Every row gives one point. Before rounding, the points of a table are all equally far from one centre. They may lie mostly on one side of it. Write the centre, to within rounding.

Points (7 x 2):
[[-3.7  4.8]
 [-4.3  4.6]
 [ 0.3  3.8]
 [-6.1 -0.6]
 [-5.1  4.1]
 [ 1.0 -0.9]
 [ 1.5  0.8]]
Centre: [-2.5  1.0]

Points (9 x 6):
[[-4.1 -3.4  3.3 -6.0 -4.2  3.3]
 [-0.2  0.3  4.7 -7.1 -2.1 -1.7]
 [ 0.7 -1.1  7.0 -4.2 -1.3  2.5]
 [-1.0 -0.5  6.6 -1.3  0.1  0.9]
 [ 0.1 -1.9  6.2 -2.4 -5.4 -1.5]
 [ 1.4 -1.1  4.7  0.1 -3.3 -2.4]
 [-2.0 -1.4  7.0 -1.7 -4.3  0.1]
 [-3.2 -1.5  3.6 -3.5 -1.2  5.8]
 [-1.8 -4.9  2.7 -7.2 -1.3  0.0]]
Centre: [-0.7 -1.3  1.7 -3.1 -2.6  1.0]

Points (14 x 11):
[[-2.2 -4.6 -2.9  7.2  2.1 -3.2 -3.3 -6.2  3.3  0.3 -3.2]
 [ 0.9 -3.9 -1.2  9.0 -1.4 -0.1 -3.5 -3.2  0.1 -0.3  0.9]
 [-4.6 -6.3 -1.1  2.0  2.3 -1.6 -3.1 -2.8  3.9  1.6 -6.1]
 [-0.5 -2.1 -1.6 10.2  2.6  1.7 -2.2 -1.2  2.1 -0.5 -0.2]
 [-1.9 -3.0 -2.3  5.1  4.0  2.6  3.0 -4.5  4.1  2.0 -1.3]
 [-3.1 -5.5  0.2  4.1 -0.5 -5.0 -2.9 -4.3  3.0 -3.8 -4.3]
 [ 0.6 -1.8  2.0  0.7 -0.1 -1.9 -4.8 -3.7  4.0 -3.8 -4.6]
 [-2.4 -2.3 -4.2  6.4  0.7 -3.7 -3.0 -1.8  1.6  3.7 -5.5]
 [ 0.6 -3.8 -3.8  2.5  2.5 -2.2 -0.2 -5.0  3.8  2.8 -5.2]
 [ 0.6  1.4 -3.9  4.6 -2.4 -3.1  0.2 -6.7  0.9 -3.0  2.1]
 [-2.4 -2.6 -2.9  7.6  5.3 -1.6 -4.3 -2.0  3.7 -1.0 -4.4]
 [-4.7 -3.3 -4.1  6.4  3.8 -1.2 -1.2 -4.0  3.1  2.4 -5.0]
 [-0.9 -1.1  0.9  4.8 -0.3  2.4  1.3 -5.9  4.9  0.9 -2.6]
 [ 0.0 -0.8 -3.5  7.6 -1.9 -1.8  0.6 -4.5 -0.8  1.2 -3.2]]
Centre: [-2.7 -1.5 -2.6  2.1  0.6 -1.0 -1.7 -1.3  1.9 -0.9  0.0]

Points (24 x 18):
[[ 1.5  1.2  8.1 -2.3 -4.1  1.8  5.1  3.8  4.3  0.5  5.1  0.3  4.2 -2.1
   2.9 -0.2  1.7  2.1]
 [-1.8  2.8 -0.5 -0.5 -6.0  1.2  2.5  7.7  2.3  1.1  3.9 -2.8  3.3 -1.9
   5.1 -3.3  0.3  3.8]
 [ 1.0  4.5  0.6 -0.3 -3.4 -0.6  7.9  4.1  6.9  1.3  3.0 -0.4  2.6 -5.4
   1.2  0.7 -1.2 -0.2]
 [ 1.1  0.1  4.8 -3.5 -6.0  0.8  5.9  6.6  3.4  2.1  5.0 -4.2  4.5 -2.1
   2.2 -3.6 -0.4  2.7]
 [-0.4  1.2  4.1 -1.3 -3.6 -4.7  4.9  3.4  6.8  2.0  2.1 -2.1  3.7  0.4
   4.9 -3.8 -0.7 -4.7]
 [ 2.0  2.1  4.0 -0.4 -6.9  3.9  3.8  1.7  3.4  4.7  2.3 -4.3  2.3 -0.3
  -2.0 -3.3 -1.6  5.1]
 [-1.9 -1.1  6.4 -2.0 -4.0 -1.3  5.8  3.1  2.0  4.6  1.6 -6.0  3.2  4.4
  -0.5 -2.7 -1.8  0.9]
 [-3.3  1.3 -0.7  0.7 -7.4  4.8  2.3  0.0  2.0  3.1  2.1 -5.1  3.1 -1.8
   0.5 -3.0  1.0  2.2]
 [ 1.6  5.0  0.5 -2.9 -4.5  4.7  2.2  7.2  5.5  2.7  4.1 -4.3  1.4  2.1
   2.6 -3.3 -0.7  2.5]
 [-0.2  3.3  5.6 -1.4 -3.8  7.8  4.5  5.4  4.3 -1.5  5.9 -1.5  3.3  0.7
   1.6 -3.8 -0.7 -0.4]
 [-1.0  5.0 -0.3 -3.1 -3.8  7.1  4.3  6.2  3.0  1.4  4.5 -3.5  1.5 -1.4
   3.9 -0.7  0.7  0.4]
 [ 1.8  4.6 -0.5 -1.6 -3.1  2.5  5.0  5.8  3.6  2.0  7.3 -5.1  3.0 -0.1
  -1.8 -2.3 -1.6  3.2]
 [ 3.4 -0.9 -3.1  1.7 -4.9  4.2  8.2  1.4 -0.9  1.3  5.2 -3.4  3.8 -0.1
   3.2 -2.7 -4.3  0.7]
 [-4.1  4.9  3.5 -0.4 -3.1  0.8  4.7  4.7 -1.5 -0.9  4.3 -2.9  3.5 -0.3
  -1.9 -2.1  0.4  3.5]
 [-1.7  0.0  0.8 -5.6 -1.8  3.1  3.2  6.2  7.5  3.2  1.7 -3.4  0.9  4.0
   1.7 -2.3 -5.1 -1.0]
 [-1.8  0.7  3.1  3.3 -7.5  4.3  4.0  6.6  3.3  1.5  3.1 -7.2  0.4 -2.8
   0.0 -1.8 -4.8 -0.5]
 [-3.3  1.1  2.4 -2.6 -1.1  2.6  1.2  3.3  7.3 -0.7  3.0 -4.7  3.1  3.0
   2.4 -2.1  2.8 -0.3]
 [-5.6 -2.0 -0.3  0.7 -2.2  4.4  2.8  0.9 -0.5  2.0  1.9 -4.4  1.9 -1.5
   2.5 -2.2 -4.2  1.5]
 [ 2.0  3.2  0.2  2.5 -2.2  4.8  6.3  8.9  1.3  1.2  8.5 -0.2  1.0  2.8
   1.1  1.4  0.1  1.8]
 [-0.2 -0.4  4.3 -1.4 -4.0  3.8  6.5  3.4  5.8 -1.6  3.6 -1.5  5.6  2.3
  -2.0  0.5 -0.2  3.9]
 [-2.4  3.3 -2.1 -1.6 -3.0  0.2  4.4 -0.4  3.2 -1.4  7.0  0.5  4.0  0.1
   1.8 -2.9 -0.7  3.1]
 [-1.0  0.3  0.5 -3.1 -3.8  1.4  6.6  2.6  4.0  4.2  3.2 -5.6  1.2 -2.0
   0.2  1.8 -2.2  4.2]
 [-0.1  5.9  0.7  0.4 -3.2  0.0  1.9  8.0  3.2  2.5  6.2 -2.1  2.8  2.0
   3.8 -4.3  1.4  1.5]
 [-0.8 -1.1  4.1 -6.2 -4.6 -0.9  4.8  2.2  6.0 -1.2  6.0 -0.7  2.3 -2.8
   3.6 -0.2 -2.4  0.6]]
Centre: [ 1.5 -0.6  1.0 -0.2 -4.3  0.9  2.7  3.8  1.1  0.4  2.4 -0.1 -0.7  1.0
 -0.4 -1.2 -0.7 -2.4]

Points (29 x 24):
[[  3.8   0.6   0.1   1.7   3.2   7.4  -7.0   5.4   0.5  -6.2  -1.9  -0.3
   -1.3   0.7  -1.9  -0.1   4.9  -0.7  -9.5  -1.9  -2.3  -1.8  -2.1  -1.4]
 [  0.6  -2.2  -4.9  -1.2  -0.6   6.7  -7.1   2.0   1.3  -9.8   5.1   5.0
   -4.4   4.6  -0.3   2.6   1.7   2.2  -3.6   0.3  -0.7   1.6  -1.7   2.4]
 [  4.5   1.5  -5.0  -2.2   1.5   4.6  -7.5   0.2   1.4  -4.6   1.1   2.0
   -0.8   3.3  -2.4   5.2  -3.7  -5.0  -0.5   1.1  -0.1  -0.8  -1.5  -1.9]
 [  2.1  -2.6  -0.3   1.2   4.6   4.1 -10.5  -0.8  -2.4  -8.3   0.5   0.3
   -5.6   0.4  -4.2   1.7   1.0  -2.4  -3.3   1.3  -1.9   1.4  -0.1   1.1]
 [  0.2  -2.9  -0.2   0.7   4.9   8.6  -5.5   2.9   2.9  -5.1   2.0   4.9
   -4.0   4.1  -0.3   3.4  -0.5  -0.5  -0.1   3.9   0.6  -0.6   2.4  -3.8]
 [  5.6  -2.1  -6.0  -1.1   4.1   6.4  -5.4   1.0  -0.9  -3.9   0.3  -0.7
   -0.1   0.9  -0.9   2.9  -2.2  -2.3  -3.1   3.9  -2.0  -3.5   1.0   0.9]
 [  2.7  -2.4   2.2  -3.1   3.0   4.6  -9.2  -2.6   1.1  -5.4   0.8   1.9
    0.5  -2.5  -0.6   2.4  -4.3   2.3  -0.9   3.5  -5.6   1.4  -3.7  -4.3]
 [  2.3  -1.4  -5.0   0.9   6.2   3.2  -5.1  -0.9  -2.0  -5.8   2.0  -0.4
   -2.9  -1.8   2.1  -1.0  -1.0   1.5   0.2   1.5  -0.7  -0.9   2.6   4.8]
 [  3.2  -3.5  -1.6   0.3   8.5   5.9  -6.4   3.9   1.2  -5.2  -1.1  -2.4
   -1.4   0.7  -0.4   2.4   1.6  -1.0  -2.2   5.0   1.0  -0.7   0.4  -0.8]
 [  0.1   0.1  -3.6   0.7   2.5   9.9  -5.4   2.2   1.7  -6.9   3.4   1.5
   -0.3   2.9  -0.6   1.8  -3.4  -1.6   0.5   5.6  -1.4   0.3  -1.2  -0.8]
 [  3.5   0.1  -5.2   3.8   0.5   3.9  -3.0   0.6   0.0 -10.3   0.7  -1.8
   -1.3   2.2   2.0   2.2  -1.0  -3.9   0.0   0.5  -4.0  -2.1  -0.8  -3.5]
 [  2.5  -0.2  -2.0   5.5   0.6   2.9  -9.8   5.1   0.6  -6.1  -0.5   0.1
    3.0   2.4   3.5   0.8   2.2  -0.6   0.4  -0.7  -2.1  -4.4  -1.7  -1.9]
 [  1.5  -0.1  -1.0   2.0   7.9   5.7  -5.4   2.6   0.8  -6.0   2.8  -1.0
   -3.8   1.8   1.7   2.7  -2.0  -0.4   1.6  -0.4   0.5  -2.8  -1.1  -0.6]
 [  1.1   0.2   1.8  -3.6   5.4   6.1  -5.9  -4.4   0.9  -7.6   2.4   2.1
    0.0   3.5  -1.8   2.9  -4.9  -2.1  -4.4   1.6  -0.7  -1.0   0.8   0.2]
 [ -0.4   1.0  -5.4   4.0  -0.3   6.7  -6.9   2.1   2.0 -10.2   1.0   1.1
    0.8   4.3  -0.8   1.3  -2.1  -2.3  -3.2   3.1  -1.1   0.8   0.1   0.1]
 [ -0.6   3.4  -2.8   1.5   4.5   3.9 -10.0   0.3   0.9 -11.1   1.7   0.7
   -0.9   0.1  -1.0   0.4   2.8  -0.9  -2.7  -2.1  -2.7  -3.4  -0.5   0.2]
 [  2.9   1.3  -0.6  -0.9   4.8   4.9  -4.1   1.3   0.3  -6.5   3.4  -0.8
   -3.7   4.0   0.6   2.9  -2.3  -0.4  -2.8   5.9  -4.2   4.5  -3.2   0.1]
 [ -3.5   1.0  -3.5   3.7   5.9   5.0  -6.4   3.4   0.4  -4.9   1.2   0.3
   -1.2   2.1  -2.2   0.7  -2.3  -0.2  -1.6   1.8   0.4   2.7  -1.7  -0.5]
 [  0.2   0.8  -3.5   1.4   0.5   8.6 -12.1   4.4  -0.5  -8.9   3.0   3.0
    0.7  -0.2   1.1   2.2   0.6  -1.5  -2.8   2.2  -2.6   0.4  -0.8  -0.3]
 [  1.1  -2.1   0.5   2.3   0.1  10.1 -10.7   2.6   3.2  -4.3  -0.8   2.3
   -2.6   2.5   1.7   0.8  -1.7  -2.0  -3.1   3.1  -1.7   1.1  -5.2  -1.8]
 [  0.2   2.5  -2.2  -0.7   3.3   6.4  -8.1   0.6  -3.2  -6.3   0.9  -1.7
    0.3   3.3  -1.4   1.9  -1.8  -4.5  -3.8   2.4   1.7  -3.1   0.9  -1.3]
 [ -2.2  -4.2  -0.6  -2.1   3.4   4.9  -9.6   2.4   5.0  -3.6  -1.5  -2.6
   -1.7   1.0   0.1  -0.8  -1.7   4.5  -1.4   1.3   0.8   0.1   3.4  -2.4]
 [  0.4  -0.8  -3.2   1.9   1.4   7.1  -7.8   1.3   0.3  -8.1  -0.4  -0.8
   -2.1   2.3  -1.1   2.3  -3.1  -2.7  -1.5   2.8  -2.7  -3.7   0.2  -4.8]
 [  0.3   4.3  -3.8   1.2   5.1   8.9  -8.3  -2.4   1.6  -6.4  -2.0   0.3
    3.6   0.5   1.7   2.2   2.9  -4.0  -2.2   1.1  -1.8   2.2  -3.0   1.8]
 [  1.9   2.4  -4.5   2.9   2.6   7.2  -9.1   3.0  -0.4  -9.3   3.2   1.6
   -3.9   2.9   1.3   0.5  -1.5   2.0  -4.4   0.7   1.0   0.8  -2.1   0.4]
 [  0.4  -3.4  -2.4  -1.4   2.3   4.1  -5.8   2.1   1.0  -4.2  -1.1  -5.2
   -1.3   5.9   2.9  -0.3  -0.5  -3.6  -5.1   2.4   2.0  -1.4  -2.5  -1.4]
 [  1.0   3.6  -2.3   0.9   4.8   7.1  -3.9   2.9   3.1  -7.6   2.5  -2.8
    0.6  -4.4   0.6   2.6   2.3  -1.8  -3.5  -0.4  -3.5  -4.0  -0.4  -2.2]
 [  0.7  -0.1  -1.7  -1.8   3.7   1.7  -3.4   4.4   4.7  -1.7  -0.6   0.2
   -3.3   3.2  -2.1   4.1  -0.8  -1.6   0.4   3.5  -0.7   3.6  -2.3  -3.8]
 [  2.5   0.3  -3.2   0.6   3.5   4.9  -8.1   5.0   1.8  -8.0  -0.2  -2.4
   -1.7   2.7  -0.4   1.9  -0.9  -3.0  -2.0   3.9   0.0  -3.1  -1.2  -1.8]]
Centre: [ 2.3 -0.5  0.3 -0.5 -0.2  4.5 -4.7 -0.8  1.1 -4.4  0.8  1.0  0.2  0.4
  1.3  1.1  2.5  0.8 -2.4 -0.4 -0.5  1.6  0.1 -1.2]
